Each row of a before or after table is a point. The points were changed in one or more steps. Then noise was added and the rows were shuffled. The steps act on columns, c1 being the first. Name the steps. A step turns or swaps two columns, mirrors them in a line or flattens them onto one, adds a multiple of one to another, or multiplies or shifts one. Angles are multiples of 10 degrees, from the lower column toward the higher: turns from -170 to 170, lines from 10 to 170 but not 90. Use the fewest steps. Two steps may share a column if one is a turn and the other turns, adds or multiplies; they go together, in the order done. Otherwise the lowest column goes first.
In the rows, zero is written as 128.

Before (13 x 2):
[[113 174]
 [ 71 166]
 [ 65 126]
 [121 176]
 [107 178]
 [151 146]
 [119  68]
 [115 161]
 [103 159]
 [101 194]
 [128 125]
 [107 124]
 [120 154]]
After, 13 rows:
[[135 157]
 [146 174]
 [133 159]
 [127 128]
 [140 177]
 [136 182]
 [139 197]
 [116 166]
 [ 70 157]
 [110 133]
 [ 89  82]
 [ 99 189]
 [158 132]]
Steps: turn c1 and c2 by -30 degrees

Before, 9 rows:
[[110 169 113 157 100 112]
 [ 74 146 128 141 131 142]
 [143 100  98 131 219 104]
 [101 188 103 153 116 116]
 [143 103 142  87 137 122]
 [101 102 100 154 126 164]
 [ 92  83 100 127 105 116]
 [100  83 214 147 118 126]
 [105  97 140 129 105 101]]
After, 9 rows:
[[107 168 112 104  65  97]
 [141 103 144 123 164 160]
 [ 94  82 162  74 124 126]
 [ 74 146 115  91 115 122]
 [102  85 218 104 223 107]
 [ 96  98 127 144 121 114]
 [108 102 170  78 145 117]
 [103 187  85 102  57  99]
 [144 100  56 125 186 116]]
Steps: turn c4 and c6 by -70 degrees; add 1 times c1 to c4; add -1 times c2 to c3; turn c3 and c5 by 50 degrees

Before:
[[ 71  60 142  72 100 160 125 129 134  93 165]
 [115 178 117 142 164 115 121 107  97 109 130]
 [ 68 149 139 152 129 108 109 107 116 145 115]
 [ 76 140 152 173 101 132 116  78  89  74 158]
 [ 84 101 146 145 112  87 125 130 119  77 148]
 [156  97 220  34 170 142 122 146 127 170  69]
 [107 147 150 127 150 130 151 124 120 119  51]
 [159 149 173  86 168 121 108  76 176 135  85]
 [ 85 183 132 124  98  88 118  94 101  90 113]
 [118  91 184  87  95 168 159 148 158 133 185]]
After, 10 rows:
[[ 76 182 143 189  97  96 116  73 102 141 169]
 [160  83 216  30 168 191 121 146 130  91 109]
 [114 123 180  73  89  89 154 144 148  89 188]
 [ 82 177 145 149 116  96 127 130 120  98 119]
 [101 131 155 129 159 200 148 123 125 145 115]
 [107 147 118 150 162 122 120 110 107 174 118]
 [ 80 165 131 139 102 128 121  97 106 180 103]
 [159 117 173 103 165 165 110  78 154 150  96]
 [ 64 161 137  67  97 108 127 131 127  58 200]
 [ 72 112 138 160 130 133 111 106 117 150 133]]
Steps: turn c6 and c11 by 70 degrees; add -0.5 times c1 to c11; turn c2 and c10 by 90 degrees; add -0.3 times c8 to c4; multiply c9 by 0.7

Before (12 x 18):
[[103 133 160 117  94 135 151  85 108 143 128 143 154  82 147 174 136 112]
 [201 109 154 146 107  94 114 141 113 142 157 130  66  83 175  84 134 211]
 [107 100 128 139  98 126 122 157 138 131 161 144 149 117 116 106 127 169]
 [130  91 110 123 105  80 119 137 123 117 131 116  71  83 151  82 129 145]
 [162  95 161 131  99 117 131 150 103 117 118 111  43 148 103 151 115  99]
 [128 125  98 116 160 132  98 153 106 120 112 109 153 164 105  92 116 176]
 [183 117  98 130  99  85 112 151 122 144  42 118 151  87 143 152 106 124]
 [108  94 168 120 144 122  96 122 144 127  73  95 156  84 115 150  80 198]
 [106 133 116 135 107 112  91 138 112 195 155 114 114 109 121  87 142 147]
 [110 133 102 188 100 132  95 103 104 125 119 122 136 134 126 110  95 133]
 [108 126 115 135  99 140 108 104 185 117 102 134 150  86 124  86 124 105]
 [145 178 168 125 106  97 135 140 148 137 162  92 153 114 125  87 138 130]]
After, 12 rows:
[[125 136  93 106  74 132 150  79 105  99 158 147 127  82 137 175 149 109]
 [107 180 125 104  80  98 134 141 146 138 153  89 142  84 122  89 150 126]
 [131 107 121 124  84 128 118 153 134 114 147 139 148 126 118 105 118 168]
 [139  93 105 112 121 124  93 123 152 114  71  92 133  73 112 148   7 200]
 [121  96 157 181  81 113 126 148 102 162  96 115  90  95 102 152  94 100]
 [ 86 116  84 118  76  83 109 149 120 170  28 118 144 145 147 152  71 125]
 [139  86  80 155  94  79 119 140 126 123 126 115 107 123 146  80 132 143]
 [134 126 149 106 141 127  99 148 107 130  97 103 133 165 102  87 101 179]
 [ 80 110  99 178  81  94 113 137 114 178 147 133 116  87 167  83 145 207]
 [138 134 125 164  80 128  98 108 105 112 137 122 179 155 124 111  40 128]
 [146 122  88 123  72 144 108 104 182 115 121 131 147 123 123  86 118 100]
 [ 86 124 106 139  83 113  88 138 110  76 141 114 127 137 121  88 163 148]]
Steps: turn c1 and c10 by 120 degrees; turn c3 and c14 by -70 degrees; multiply c13 by 0.7; turn c4 and c13 by 50 degrees; shift c5 by -20; add -0.7 times c8 to c11; multiply c17 by 2.5

Before (12 x 48):
[[175 195 163 152 140 142 171 104 173 122 132 138 155 172 101 122 139 154
  126 125 130 110 131  64 101 141 144 134 137 109  98 100 152  96  56  98
   84 118 100 108 101 118  87 148 124 146  72 140]
 [ 94  97 136 199 166 176 146 160 144 222  68 169 107 120  93  79  72 170
  145  92 197 114 125 132 111  88 183  74  79 182  71 102  87 201 173  91
  180 152 168 174 132 103 148 166 139 135 149 176]
 [ 60 121 110 142 175 137  85 177 123 190  75 126 182 119  94  72  93 138
  204 138 170 163  85 110  77  89 181  69  97 134  78 155 107 194 172  81
  117 120 172 207 153  88 138 153 152 165 149 194]
 [ 91 118 111 193 178 171 173 136 157 195 138 179 127 106 125  92 124 190
  186  66 151 147 162 111 108  66 165 115  72 163  85  98 117 129 126  79
  141 110 165 163 146 132 106 146 139 153 142 153]
 [134 121 137 216 183 188 129 160 158 159 121 155  77 159 127 106 109 167
  154  58 169 100 167 130 166  88 224 134 102 144  93  89 164 121 122 116
  131  67 154 158 112 122 121 154 166 115 151 158]
 [171 171 114 143 118 146 171 140 152 152 162 173 169 198 130 110 156 155
  173  91 141  85 144  76 106 129 157 123  87 112  97  89 130 126 117 116
   85  76 132 127  66 119 102 174 166  94  68 140]
 [ 92 158 166 150 136 114 208 136  77 108 129 104 125 127 183 148 125  94
  130  83 135 119 120 152  92  71 149 105 172 146 131 134  43 164  98 106
  126 155 138 100 111 114 152 110  85 149 149  97]
 [116 174 167 142  95 102 162  75 119 138 157 104 110 121 179 150 140 103
  106 119 121  93 120 118  89  89 129 111 116  70 116 125  81 152  81 102
  109 161 160 132 112 124 140  96  98 112 153 132]
 [126 157 183 124 100  98 149  85 100  93 174  92 173 122 197 187 108 106
  122 109 128 104 110  97  62 128 137 109 141 114 132 164 121 117 107  79
  157 152 126  95  85 123 128 129  70 103 121  93]
 [ 86  92 121 153 196 121 129 141 119 159 105 167 171 118 112  73  89 155
  166 115 187 134 111 133  85 105 201  89  75 167  53 101  98 191 158 148
  157 155 188 196 189 100 159 122 156 170 163 145]
 [109 125 178 139  95 158 178 106  69 147 121  98 128 124 161 145 120 153
   93  34 115 101 114 137  68  62 190 117 147 119 127 161  83 172 114 128
  153 163 191 128 132 121 127 127  72 161 183 107]
 [113 173 146 121 124 102 219 112 113 130 133 139 175 159 168 142 174 113
  100 165 100  95 102  83 120 139 141 125 134  78 119 165 140 105 103  95
  105 139 131 100 109 155 128 149  82 110 113 101]]
After (12 x 48):
[[126 153 181 125 105 100 151  89  89  88 175 100 175 121 196  93 100 103
  118 115 130 102 110  95 176 129 138 161 146 113 161 165 126 115 108  79
  161 151 141  96  87 124 130  91  86 106 126  91]
 [ 92 101 134 200 160 175 145 157 133 223  62 173 110 120  97 154  63 169
  145  92 197 113 128 127 110  92 187  59  80 181 180  99  89 195 173  87
  178 153  89 176 132  99 151  98 133 138 149 173]
 [133 125 137 211 182 188 126 165 151 157 122 159  76 161 131 162 105 167
  150  61 170  98 174 130  74  86 224 116 104 144 137  88 164 148 122 112
  126  69 145 155 109 130 124 126 152 116 154 159]
 [171 174 115 147 125 148 170 141 127 146 160 176 174 190 126 167 157 158
  178  85 140  87 150  74 128 132 149 110  82 110 173  90 132 124 113 116
   82  78 142 126  65 111 103 109 153  92  64 146]
 [114 172 161 139  85 105 158  76 109 133 154 103 110 120 179  84 139 100
  107 117 113  99 121 118 157  87 127 133 112  76 155 124  83 164  85  98
  109 159 133 137 113 123 140 129 107 114 155 131]
 [111 122 176 137  98 158 184 109  57 156 119  98 131 122 163 121 116 153
   94  43 112  98 109 138 173  55 186 137 142 123 155 160  89 199 118 130
  158 159 135 127 133 122 130 113  91 158 184 112]
 [176 196 171 151 137 143 168  99 150 118 117 134 156 172 105 151 144 152
  126 123 132 109 134  67 131 139 148 120 136 105 180  99 155  88  53 102
   85 122 153 108  99 128  90 120 125 142  75 138]
 [ 56 127 103 141 173 134  86 183 100 195  76 121 182 121  89 140  91 130
  207 140 170 165  79 106 137  93 189  52 100 139 195 150 109 206 170  78
  109 120  90 208 155  90 139 101 142 168 145 199]
 [118 173 145 113 127  93 224 112 107 128 132 143 174 154 170 130 166 113
   95 171  97  93 101  80 127 139 134 136 132  73 127 165 131 113 106  95
  114 138 167 106 110 150 134 106 103 109 119 102]
 [ 92 156 172 149 135 113 202 136  79 106 131 104 129 125 191  99 124  88
  131  81 133 124 122 155 154  66 152 130 175 145 126 131  38 148  93 105
  122 151 117  98 112 116 146 115  94 149 155  95]
 [ 91 116 116 192 179 177 171 138 134 190 140 177 136 106 121 152 120 187
  191  65 151 147 157 108 123  66 160  94  74 165 173 102 118 157 122  75
  139 110 163 167 141 130 102 125 139 154 142 150]
 [ 87  92 118 151 198 118 127 139  93 160  97 172 168 117 116 128  87 162
  168 116 183 135 117 132 113 107 203  64  77 170 202 104 101 217 158 152
  160 155 105 193 191 103 159 134 149 169 166 142]]
Steps: add -0.3 times c7 to c34; turn c34 and c39 by -60 degrees; turn c25 and c31 by -140 degrees; turn c9 and c31 by 20 degrees; turn c16 and c28 by 50 degrees; turn c16 and c44 by -130 degrees; multiply c45 by 0.7

Before, 12 rows:
[[125 112 116 143 118 100 133 152 127 130 130 133 144 137 127 121 130 109
  113 132 117 132 138 136 128 125 124  81 140 129 130 141 154 107 103 141
  133 128 129 124 148 141 157 128 117 124 112 151 116 139 121 121 133 125
  136 131 128 119 135 131 146 117 132 105]
 [130 109 126  95  90 134 124 142 128 147 145 137  80  95 126 139 131 125
  145 152 104 147 131 127 114 150 144 156 150 134 110 113  93 123 154  92
  149 112 129  80 162  79 113 129 155 164 108 115  94 127 124 156 125 132
  110 130  88 100 119  88 124 142  89 145]
 [108 133 121 153 126 125  99 137 135 124 126 124 127 119 127 125 116 115
   93 117 119 124 125 131 129 122 131  88  96 132 128 139 127 128  92 163
  107 120 122 123 164 147 174 132 129 121 119 138 132 130 125 118 131 133
  151 106 113 151 144 136 159 138 147 126]
 [139 145 104  81 130 120 163 151 137 155 141 144  88  81 116 135 129 123
  145 157  92 152 123 130 123 131 154 136 137 164 109 107 129 133 138 127
  146  95 118  88 144  86 116 125 159 149 123 101  97 137 124 167 123 133
  108 142 102 108 138  92 116 152  97 145]
 [113 123  84 147 118 112  92 145 153 129 113 138 142 106 124 117 134 116
  124 133 108 120 131 141 137 129 129 107 116 139 140 120 121 140  82 148
  122 135 102 129 146 119 152 125 122 120 110 136 123 133 122 124 120 126
  143 131 132 131 112 153 141 113 135 109]
 [103 126 110 132 135 123 117 118 137 125 127 154 137 146 140 110 124 104
   99 124 139 130 140 128 139 117 126  80 121 127 137 124 126 142 100 165
  118 134 108 120 151 145 144 126 124 132 143 148 145 106 119 128 134 136
  144 119 135 130 109 159 130 132 136 105]
 [101 148 115 138  98 138 124 118 139 163 134 110 113 122 103 112 116 145
  156 116  99 168 115 125 119 156 152 162 123 145 112 118 125 147 158 120
  122 118 141  96  95 140 107 130 124 150 138 146 137 156 139 142 118 181
  155 157 114 155 104 114 115 114 129 157]
 [110 121 110 124 118 114 126 145 112 112 110 134 139 132 104 137 115 110
  111 122 110 133 126 121 123 128 118 114 112 144 137 129 109 142  80 163
  142 115 108 127 153 152 146 130 134 118 131 138 140 137 112  99 141 137
  134 139 116 117 122 142 123 135 160 102]
 [129 140 136 127 108 110 111 126 137 147 135 108  99 118  91 152 114 151
  160 139 114 146 118 134 109 146 160 157 116 159 105 107 123 130 158 128
  111 124 143 113 100 130  99 122 126 165 137 155 129 121 156 129 117 152
  172 159 134 136 103 134 118 139 146 166]
 [123 125  98 140 120 115 119 131 137 133 121 117 123 128 126 107 112 103
  112 140 155 121 132 139 164  98 121 112 123 147 121 143 114 141  95 141
  133 132 110 112 137 135 154 117 136 133 109 148 127 123 112 109 134 135
  126 140 124 140 139 125 152 134 140 103]
 [ 98 160 101 123  99 119 111 130 149 147 135 104  96 130  95 151 102 157
  183 123 113 149  99 106 115 162 177 149 133 150 107 122 106 135 171 134
  116 143 159 114 108 138  93 109 131 153 146 129 132 129 149 132 129 153
  143 158 120 145 126 115 115 115 100 152]
 [115 120 121 150 128 116 122 132 131 121 123 128 146 132 126 116 118 121
  108 133 113 129 120 143 130 111 141 111 141 129 136 119 126 122 121 157
  113 126  81 149 159 128 158 119 131 121 110 146 139 121 114 118 119 136
  105 122 120 144 131 135 138 130 151 111]]
After:
[[104 128 110 132 135 123 117 118 138 116 127 153 137 146 141 109 124 104
   99 125 130 130 139 128 139 118 127  81 121 128 141 123 127 143  99 165
  118 135 108 107 151 144 144 125 123 132 143 148 145 107 119 128 134 136
  145 119 130 130 109 159 130 132 136 105]
 [113 123  84 147 118 112  93 145 153 125 113 138 143 107 124 116 134 116
  125 133 102 120 133 142 136 129 129 107 117 136 146 121 122 141  82 149
  121 135 101 130 146 119 152 126 121 121 110 136 123 133 122 124 120 126
  142 132 132 131 112 153 140 113 134 108]
 [139 145 104  82 131 120 163 151 137 189 142 144  88  80 117 136 130 123
  145 157  96 152 122 130 123 131 153 136 137 154  72 108 129 134 138 127
  146  96 118  27 144  86 116 124 185 150 122 101  97 137 124 168 122 133
  108 142 132 109 139  92 117 152  97 146]
 [128 141 135 127 109 110 110 127 139 141 135 108  99 117  91 153 115 151
  160 139 126 146 119 134 109 147 160 157 117 150 110 106 122 130 157 128
  111 123 143  90 100 129  99 122 112 166 137 156 129 121 156 129 117 152
  172 158 147 137 103 135 118 139 144 166]
 [108 133 122 153 125 124  99 138 135 143 126 124 127 119 127 125 117 116
   92 117 118 124 125 130 128 123 132  88  95 131 126 139 127 129  92 164
  107 120 122 116 164 146 175 131 130 121 119 138 133 131 125 118 131 134
  150 106 115 151 144 136 158 138 147 126]
 [100 149 115 137  99 138 124 118 139 181 134 110 112 121 103 112 116 145
  155 117  91 168 116 124 118 156 154 161 123 140 119 119 126 147 157 120
  122 118 140  48  95 140 107 130 111 150 137 146 137 156 138 142 119 181
  155 157 145 155 104 114 114 114 129 158]
 [109 121 110 124 118 114 125 145 112 126 111 135 139 132 105 137 115 110
  111 123 114 133 125 121 122 129 118 114 113 139 129 128 109 142  81 162
  142 116 108 126 153 151 146 130 144 118 131 138 140 137 112  99 141 137
  135 139 107 118 123 141 124 135 161 101]
 [125 111 116 144 117 100 134 152 127 129 131 133 143 138 127 122 131 108
  112 133 113 131 139 136 128 126 125  81 140 129 143 140 153 108 103 141
  132 128 129 118 148 142 157 128 105 125 112 152 116 140 121 121 134 126
  136 132 129 120 135 130 146 117 132 105]
 [115 119 122 150 128 115 123 133 131 130 123 127 146 132 126 116 118 122
  109 133 107 128 120 143 130 110 141 111 141 129 132 118 126 122 121 158
  113 126  80 180 159 129 159 118 137 122 110 146 139 120 113 118 118 135
  105 121 118 144 131 135 137 129 151 111]
 [ 97 160 101 123 100 119 110 130 149 157 135 104  97 131  95 152 101 158
  184 123 124 149  99 106 115 163 177 149 134 144 106 121 106 136 171 134
  117 144 160  93 107 139  94 109 124 154 147 129 133 128 150 132 129 153
  144 158 138 145 126 115 116 114 100 152]
 [123 125  99 140 120 115 119 131 137 138 120 117 123 128 127 108 111 103
  113 140 144 121 132 139 164  99 121 111 124 141 112 144 114 141  96 141
  131 131 110  89 137 136 153 117 142 132 109 148 127 123 112 109 133 135
  126 140 130 140 139 126 153 134 140 104]
 [130 110 125  95  90 134 124 142 128 197 145 136  80  95 126 139 131 124
  146 153 109 147 130 127 115 150 143 156 150 132  78 113  93 123 154  92
  149 111 129   7 162  79 112 130 177 164 108 115  95 127 124 158 125 132
  110 130 117 100 120  88 123 142  89 144]]
Steps: turn c10 and c57 by 50 degrees; multiply c10 by 1.6; add 0.5 times c16 to c21; multiply c30 by 0.7; multiply c45 by 2.5; turn c31 and c45 by 30 degrees; multiply c40 by 2.5

Before (9 x 64):
[[152 130 143 127 104 115 125 141 151 137 122 131 135 131 135 121 132 114
  143 138 128 134 110 130 120 137 134 143 107 142 134 138 126 142 136 109
  139 114 122 138 133 132 117 130 128 123 122 107 116 101 123 119 100 107
  136 122 113 108 145 107 101 126 144 106]
 [154 137 160 121 121 129 135 118 147 141 123 125 116 118  74 109 108 178
  121 127 106  98 134 129 108 152 126 128 112 134 122 130 121 143 124 107
  120 133 123  79 134 131 116 158 123 114  86 133 126  88 123 150 136 153
  115 169 106 115 145 142 133 111 120 124]
 [136 132 154 127 129 111 131 117 149 120 142 117 100 122 123 103 131 115
  142 147 130 136 126 157 113 147 136 133 141 141 128 140 110 122 124 137
  128 111 125 126  99 135 115 135 142 123 141 116 130 102 106 122 103 172
  111 110 113 108 118 142 111 127 101 127]
 [120 129 155 158 128 154 129 123 136 118 123 134 113 139 139 114 157 137
  134 120  80 126 122 131 146 124 132 116 101 131 129 136 152 126 136 149
  144 125 127 134 135 138 111 160 145 136  73 113 136 175 132 119 105 119
  123 114 128 134 120 145 116 128 147  68]
 [147 140 109 152 109 113 120 122  69 156 142 131 139 161 137 103 134 131
  114 107 130 125 117 132 116 152 132 137 155 141 110 141 131 124 127 156
  143 110 122 136 134 133 123 124 131 122 143 110 137 103 106 116 142 125
  130 135 110 101 158 126 126 102 137 126]
 [155 157 125 144 164 125 129 121 150 172 120 114 105 123 127 104 106 116
  143 103 134 135 123 169 155 133 120 127   7 100 128 122 110 107 116 153
  109 122 127 132 117 113 133 152 148 129 135 104 125 109 128 151 146  97
  143 126 114 126 121 127 128 124 103 129]
 [136 130 161 127 117 108 120 127 133 126 131 110 137 126 116 137 151 154
  143 137 130 125 129 124 117 139 122 134 148 138 135 134 121 106 114 153
  114 109 116 123 113 121 142 142 146 135 104 117  95 149 134 125 140  97
  143 150 149 115 159 145 133 112 146 132]
 [116 129 116 129 185 118  97 115 147 100 103 132 122 120 138 132 113 117
  143 146 138 128 121 127 116 125 121 137 135 116 132 139 109 118 128 151
  115 110 123 128 129 122 110 106 129 124 140 131 135 117 127 115 137 116
  142 140 131 101 155 148 114 131 139 129]
 [122 123 158 121 127 152 136 117 153 102 132 118 149 145 132 111 120 117
  142 126 135 136 141 135 129  71 129 144 156 139 129 133 153 127 124 134
  110 168 133 137 127 130 150 112 124 131 137 105 109 135 115 170 127 104
  143 134 132 113 123 139 110 106 120 130]]
After:
[[156 156 123 146 166 126 131 119 152 176 119 115 107 123 126 105 142 116
  143 101 136 105 122 153 154 133 108 127   7 100 127 121 109 107 115 153
  108 119 127 130 118 115 133 151 148 129 137 104 125 109 130 151 151 147
  144 127 114 126 119 128 127 126 102 127]
 [117 131 114 129 184 121 142 115 144 100 102 133 121 119 141 131 139 116
  142 148 136 117 122 122 118 125 135 135 136 117 131 138 106 118 128 152
  117 107 124 128 131 123 110 108 128 123 140 130 134 118 101 114 142 134
  145 140 131  99 156 147 116 130 141 127]
 [119 130 157 157 128 156 114 121 136 118 124 132 113 138 140 115 111 137
  136 120  77 117 122 121 146 125 131 114 100 131 130 135 152 125 134 148
  144 126 128 132 133 138 112 161 143 137  73 112 137 174 124 117  98 133
  122 117 128 135 119 147 115 127 149  69]
 [135 133 153 127 131 112 191 117 148 119 142 113 101 119 123 104 134 115
  144 147 130 172 124 138 112 144 171 134 140 141 126 139 107 123 126 138
  129 110 124 126  98 136 115 135 144 123 142 114 129 105 153 121 101 112
  113 111 113 114 118 143 111 125 101 125]
 [151 135 161 121 119 130 140 116 148 141 123 125 117 120  73 112 144 179
  121 128 105 136 134 119 109 152 136 127 113 136 123 130 121 144 123 106
  120 133 123  78 135 129 114 156 122 114  85 133 125  87 140 150 143  90
  114 173 105 117 146 142 134 110 120 124]
 [145 140 109 151 112 112 192 123  70 154 141 129 138 161 135 105 119 133
  113 108 129 124 117 140 116 151 166 137 153 141 110 140 131 124 126 156
  142 112 121 135 136 133 123 124 132 123 143 108 136 104 142 118 140 127
  133 135 111 104 158 129 128 102 138 127]
 [121 122 158 120 127 151 163 115 153 104 132 118 150 147 134 111 137 119
  141 126 136 112 141 151 128  73 145 145 155 141 132 131 152 130 124 134
  112 168 132 139 126 129 150 111 124 129 137 104 108 137 149 170 132 146
  141 135 131 115 122 138 108 106 121 130]
 [133 130 161 127 117 108 114 128 134 127 132 111 137 125 115 138 103 156
  143 138 131  99 131 132 117 138 124 135 148 138 136 134 121 108 114 155
  113 108 114 122 111 122 144 142 146 134 102 115  96 149 116 125 130 142
  142 152 152 114 159 145 135 113 146 133]
 [150 132 144 125 106 113 146 143 153 136 120 129 137 130 135 120 136 116
  142 137 128 112 112 137 123 137 167 143 105 142 135 140 125 139 136 110
  140 114 122 137 132 132 116 130 125 123 121 107 118 102 131 119  99 145
  136 124 114 113 145 106 101 127 144 106]]
Steps: multiply c51 by 3; turn c7 and c51 by 110 degrees; add 0.7 times c13 to c24; mirror c17 and c53 in the line at 100 degrees; mirror c22 and c54 in the line at 30 degrees; turn c27 and c58 by 20 degrees; multiply c27 by 3
